Each row of a before or after table is a point. One or more steps were done to the points. Then noise was added and the rows were shuffled. The steps act on columns, c1 being the first. Write out the steps. A step turns or swaps two columns, mirrors them in a line or flattens them onto one, adds a multiple of one to another, or multiplies or shifts one. Angles are multiples of 10 degrees, from the lower column toward the higher: turns from -170 to 170, lines from 10 to 170 but not 90. Use the fewest steps. Two steps may share a column if one is a turn and the other turns, adds or multiplies; they go together, in the order done. Otherwise the lowest column goes first.

Before:
[[14, 24],
[-44, 13],
[-14, 59],
[11, -8],
[4, -25],
[33, 5],
[11, 42],
[2, -5],
[-6, 39],
[22, 23],
[-16, 60],
[-1, -10],
[-8, 59]]
After:
[[-38, -19],
[9, 5],
[3, 5],
[-39, -44],
[17, -42],
[-4, 17],
[-27, -30],
[-37, -47],
[-30, -6],
[-33, 4],
[-36, -48],
[-26, 21],
[15, 18]]
Steps: turn c1 and c2 by 130 degrees

Before:
[[-30, 43, 13, -21, 26, -36],
[-32, 8, -23, 25, -31, 9],
[2, 20, -18, 16, -40, -25],
[18, 41, -12, -40, 29, -6],
[3, 35, 47, -35, 13, 16],
[20, 37, -19, -11, -23, 15],
[2, -60, 50, -31, -2, 6],
[13, 40, -29, -39, -46, 20]]
After:
[[3, -60, 50, -31, 5, 5],
[3, 19, -16, 15, -31, 36],
[4, 35, 46, -35, 19, -9],
[24, 42, -13, -40, -1, -28],
[27, 37, -20, -11, 11, 24],
[17, 41, -29, -39, 12, 48],
[-42, 6, -23, 25, 3, 31],
[-37, 43, 14, -22, -31, -31]]
Steps: multiply c1 by 1.3; turn c5 and c6 by -80 degrees

Before:
[[12, 18, 6, -8, -21, -5, -34, 3, -3],
[4, 6, 15, 11, 17, 43, -24, -9, 45],
[2, 9, 10, 35, 6, -25, -15, -41, 21],
[13, 17, -34, -15, 60, 5, 10, 10, 31],
[14, 47, 7, 19, -14, -32, 5, 10, 18],
[32, -14, -22, 11, 8, 3, 51, -21, 13],
[20, 12, -40, 15, 3, -14, 9, -15, 36],
[19, -11, 21, -4, 19, -19, 25, -15, 42],
[-27, 14, -44, 19, 22, -4, -23, 10, 24],
[-19, 24, -11, -6, -9, 22, -25, -19, 17]]
After:
[[12, -36, 16, -15, 60, -11, 6, 11, 33],
[12, 6, 48, 17, -14, 29, 15, 9, 21],
[8, 16, 5, 10, 16, -29, -39, -11, 43],
[-28, -43, 15, 21, 23, 15, -23, 10, 23],
[17, 22, -12, -5, 20, 8, 30, -16, 41],
[1, 10, 11, 33, 7, 30, -5, -44, 22],
[12, 6, 19, -6, -20, 17, -29, 1, -5],
[18, -39, 10, 14, 2, 10, 12, -15, 38],
[33, -22, -16, 10, 8, -20, 48, -22, 14],
[-17, -11, 25, -7, -11, -13, -30, -19, 19]]
Steps: swap c2 and c3; mirror c6 and c7 in the line at 100 degrees

Before:
[[-3, 18, 7, 2, -56, -12, 15, 5, 22, -26, 9, 33, -16, 0],
[-8, 9, 17, -16, 5, 15, -6, -9, -55, 18, 31, 21, 5, -9],
[32, 17, 4, 20, 29, 2, 24, 22, 1, 14, -4, 4, 16, 24],
[-12, 18, 7, -13, -14, -15, 10, 7, 24, -15, 34, 6, -28, -10],
[-8, 12, 18, 3, -39, 12, -12, 27, 21, -10, 22, 8, -20, -13],
[22, -1, -3, 8, -14, 12, 37, 5, -4, 22, -4, -21, -3, 17],
[11, 12, -19, -7, 4, -9, 19, 31, -16, 13, -25, 0, -3, 11],
[-35, 5, 29, 11, -32, -4, 12, 5, 32, 1, 7, 21, -27, -7],
[13, 18, 6, 3, 1, 0, 1, -5, -3, 8, -18, -18, 6, 29],
[-21, -9, 1, -38, -9, 54, 3, -13, -9, 0, 19, 17, 1, -3],
[-8, 14, 3, -19, -5, 18, 4, -9, -2, 15, 9, 7, 15, -40],
[49, 8, -4, 10, 38, 4, 11, 0, -23, 24, -27, -2, -13, -1]]
After:
[[-8, 13, 18, 10, -38, 5, -10, 45, 20, -10, 22, 5, -21, -13],
[32, 17, 4, -2, 28, 19, 25, 35, 2, 15, -4, 3, 19, 23],
[0, 19, 6, -12, -58, 1, 16, 10, 22, -25, 10, 34, -17, 2],
[-32, 7, 30, -5, -31, 9, 13, 7, 32, -1, 7, 21, -28, -4],
[-12, 18, 6, -11, -15, -13, 12, 13, 23, -14, 35, 6, -26, -11],
[10, 13, -16, -6, 3, -8, 17, 48, -16, 12, -25, 0, -4, 10],
[21, -4, -2, 11, -16, 9, 35, 9, -6, 20, -4, -19, -2, 18],
[-7, 13, 1, 23, -7, -15, 4, -15, -1, 15, 9, 6, 15, -40],
[48, 8, -7, 2, 37, 11, 12, -1, -22, 21, -29, -2, -14, 0],
[-18, -9, 0, 60, -10, -28, 3, -19, -10, 0, 19, 17, 1, -4],
[-8, 10, 17, 17, 5, -17, -5, -13, -54, 18, 32, 23, 5, -10],
[11, 17, 5, -1, -1, 2, 0, -5, -6, 9, -18, -18, 6, 29]]
Steps: mirror c4 and c6 in the line at 50 degrees; multiply c8 by 1.6

Before:
[[-14, 4, 14, -10, 4, 5, 18, -12, -9, -6, -11, -1, 3, -11, 17, 13, -3, -6, -8, 20, 1, -16, -4, -18],
[6, -9, 7, 14, 19, 2, -10, 20, 2, 6, 18, 0, 9, 0, -34, -18, 10, -40, 19, 8, 13, -12, 20, 27],
[-10, 5, 12, 15, -12, 9, -5, 1, 8, 9, 20, 8, -7, 7, -11, -13, 9, -29, -7, 9, 17, 7, 9, 23],
[2, -12, -22, -40, -3, 16, 20, -5, -10, -4, -20, 14, -25, -16, 11, 24, -11, -26, -5, 17, -3, -1, -27, -25],
[1, -4, 21, 6, -20, -15, -25, 34, 13, -5, 37, 22, 2, 8, -15, -23, 2, -32, -16, -4, -12, -6, 20, 7],
[-9, -1, -17, 4, -7, 1, 26, -13, 11, -17, 0, -7, -13, -16, -1, 19, -19, -30, -18, -5, -22, 1, 12, -33],
[36, 60, -31, 4, -36, -7, 13, 15, 26, 24, 13, -10, 24, -8, -44, 1, -31, 34, 46, 4, -5, 28, 14, 12],
[19, -7, -7, 18, 7, -5, -8, 2, -19, -6, 3, 18, 14, 10, -2, 18, -3, -20, -20, 0, -7, 10, 21, 26],
[-10, -1, -12, -4, -12, 0, 12, -6, -10, -1, -35, -10, 1, -21, -7, 43, 17, -7, 7, 7, 5, 8, 18, -8],
[-2, 6, 9, -8, -5, 7, 29, -17, -12, -5, -3, -18, -6, -58, 13, 40, -34, -31, 14, -1, 6, 14, 3, -17]]
After:
[[-10, -8, 12, 17, -9, 6, 8, 1, 7, 10, 21, 9, -6, 5, -11, -14, 11, -1, -8, 46, 32, -3, 8, 15],
[2, -14, 22, 6, -22, -14, -4, 34, 12, -3, 37, 23, 2, 10, -12, -24, 0, -24, -13, 10, 22, -21, 20, 10],
[-11, -4, 14, -8, 7, 4, -20, -12, -10, -3, -10, 1, 5, -13, 17, 15, 0, -3, -5, -18, 7, 15, -4, -40],
[-13, -13, -10, -4, -12, 0, 2, -4, -10, 0, -34, -10, -4, -21, -7, 44, 17, 3, 11, -10, 12, 15, 19, -12],
[2, -19, -23, -38, -2, 17, -4, -8, -11, -2, -20, 15, -27, -16, 11, 22, -10, -17, -7, -34, 22, 21, -27, -40],
[7, -19, 6, 13, 16, 3, -15, 20, 2, 3, 16, 1, 9, -1, -37, -20, 9, -6, 17, 49, 43, -12, 21, 18],
[36, 50, -29, 2, -38, -5, 26, 13, 26, 25, 13, -10, 24, -10, -42, 1, -28, 13, 44, 23, -31, 17, 15, 9],
[-2, -4, 10, -3, -3, 8, 9, -18, -11, -5, -1, -19, -7, -58, 12, 40, -34, -12, 15, -31, 30, 32, 3, -14],
[18, -17, -7, 19, 8, -4, 11, 0, -21, -2, 1, 17, 12, 12, -2, 16, -3, -16, -20, 46, 13, -4, 22, 26],
[-11, -9, -18, 3, -6, 1, -3, -14, 11, -18, 0, -8, -10, -16, 2, 17, -21, -35, -21, -58, 19, 28, 13, -28]]
Steps: shift c2 by -10; mirror c7 and c22 in the line at 50 degrees; turn c18 and c21 by -60 degrees; multiply c24 by 2; turn c20 and c24 by -60 degrees
